Every row gives one point. To make a cloud, some directions were put in groups of two or more. Within a group, all points are equally far from the middle, so they leave a hole (a ring in 2 directions, a hollow ball in 3). The other directions are filled evenly. Then the cloud was stretched, turned, moved and blurred a little. How many holes are there, and how many directions does each take, smallest first?

Cloud (14 x 2)
[[-.21, .36],
[.11, .56],
[.40, .00],
[.07, -.21],
[.32, -.08],
[.22, .57],
[.48, .39],
[.43, .47],
[.45, .45],
[-.31, .00],
[.50, .26],
[-.03, -.22],
[.26, .56],
[.46, .43]]
Holes: 1 (2)

Cloud (20 x 3)
[[.14, .39, -.39],
[.32, -.09, -.37],
[-.05, -.10, .01],
[-.21, .09, -.02],
[.54, .14, .30],
[-.07, -.29, -.56],
[-.74, -.08, -.25],
[.05, .01, -.35],
[.29, -.08, -.45],
[-.36, -.42, .22],
[-.09, -.75, -.15],
[-.20, -.63, -.18],
[.58, .46, .27],
[.60, -.13, -.09],
[-.20, .01, -.59],
[-.43, .32, -.76],
[.34, .25, -.15],
[-.39, .11, -.54],
[-.34, -.16, -.49],
[.49, .22, -.53]]
Holes: 0

Cloud (31 x 4)
[[-.35, -.94, .10, .05],
[.12, -.03, .71, -.10],
[-.09, -.70, -.14, .04],
[.50, .27, .35, -.25],
[-.45, .16, .39, .05],
[.33, .00, -.17, .00],
[-.63, -.13, .09, -.65],
[-.22, .14, -.25, -.15],
[-.13, .46, -.30, .06],
[-.05, -.02, .19, .12],
[-.44, -.25, -.58, -.50],
[.09, .06, .12, .24],
[.05, .02, .59, .12],
[-.04, -.33, -.25, -.48],
[-.25, .28, .20, -.17],
[-.58, .10, .13, .13],
[-.46, .09, .36, -.61],
[-.43, -.10, .63, -.26],
[-.38, .24, -.01, -.30],
[.47, -.01, -.01, -.13],
[.22, .38, -.04, -.13],
[-.01, -.16, .69, -.30],
[-.10, .26, -.42, -.79],
[.00, .53, -.05, -.49],
[.04, -.06, .36, -.11],
[-.26, -.09, -.42, -.36],
[-.15, -.17, .31, .25],
[-.07, -.21, .20, -.64],
[.00, -.12, -.65, -.47],
[-.40, .22, -.42, -.18],
[-.47, -.27, .35, .24]]
Holes: 0
